Every row gives one point. Two turns around zero, p and q, are shown by what they do to some points. Write where each new point lands after one turn and then the other. Backwards means that the second turn is done in reverse. Each puzzle has new turns, and all numbers are rounded.

Turn p:
[-0.1  1.7] => [-1.7  0.0]
[ 1.1 -0.1] => [0.1 1.1]
[-5.9 -1.5] => [ 1.3 -5.9]
[ 4.9 -0.1] => [0.3 4.9]
Turn q:
[-4.4 -1.6] => [-4.6  1.0]
[-1.1  0.4] => [-0.7  0.9]
[ 6.0 -1.0] => [ 4.6 -4.0]
[-0.5  2.1] => [0.7 2.0]
Where do these land?
q, then p backwards: [ 1.3 -4.1] => [-4.2  0.9]
p, then q: [-2.4 -1.0] => [-0.5 -2.6]
q, then p backwards: [ 0.9 -1.0] => [-1.3 -0.3]
q, then p backwards: [0.2 6.1] => [ 5.2 -3.2]

Turn p:
[-1.3  1.8  1.7  1.8] => [1.9 2.7 0.5 0.2]
[ 4.1 -2.1  1.0  1.9] => [-2.4  0.1 -1.5  4.2]
[-2.7 -5.7 -0.2  1.4] => [-4.6  0.7  4.5 -0.2]
[ 1.3  3.0 -3.2  0.8] => [ 0.2  0.7 -4.1 -2.0]
[-4.6 -3.2  2.9  1.0] => [-0.6  1.8  6.1  0.0]
[ 0.0  3.0  2.5 -1.8] => [ 4.2 -0.6 -0.1  0.7]
[ 3.0  3.2 -4.6 -5.0] => [ 1.3 -5.2 -5.2 -3.0]
Turn q:
[-1.0  1.7  0.2 -0.4] => [ 1.8  0.3 -0.7  0.4]
[ 3.6  1.8 -5.0  2.1] => [ 0.4 -3.6 -0.1 -5.7]
[-1.1 -1.2 -0.4  0.4] => [-1.1 -0.4 -1.0  0.8]
[-6.7 -0.5  3.4 -1.4] => [ 1.0  2.4 -3.1  6.5]
[ 1.2  1.6  3.2 -5.1] => [ 2.2  5.6  2.0 -0.1]
[-0.7 -5.8 -0.9  2.1] => [-5.8 -1.7 -0.7  1.4]
[ 4.6  2.4 -0.5  2.4] => [ 1.6 -2.7  3.6 -3.2]
Where do these land?
p, then q: [ 0.8  0.7 -2.7  0.8] => [ 0.2  0.6 -2.7 -1.2]
p, then q: [4.2 2.7 1.1 3.5] => [ 1.7 -4.8 -1.5 -3.2]
p, then q: [-4.3 -2.9  0.9 -0.8] => [0.9 3.0 2.3 3.7]
p, then q: [-4.8  3.1 -2.5 -2.8] => [-0.6  6.1  1.6 -2.6]
q, then p: [ 4.1 -3.6  3.1 -0.6] => [4.5 2.1 3.9 0.8]
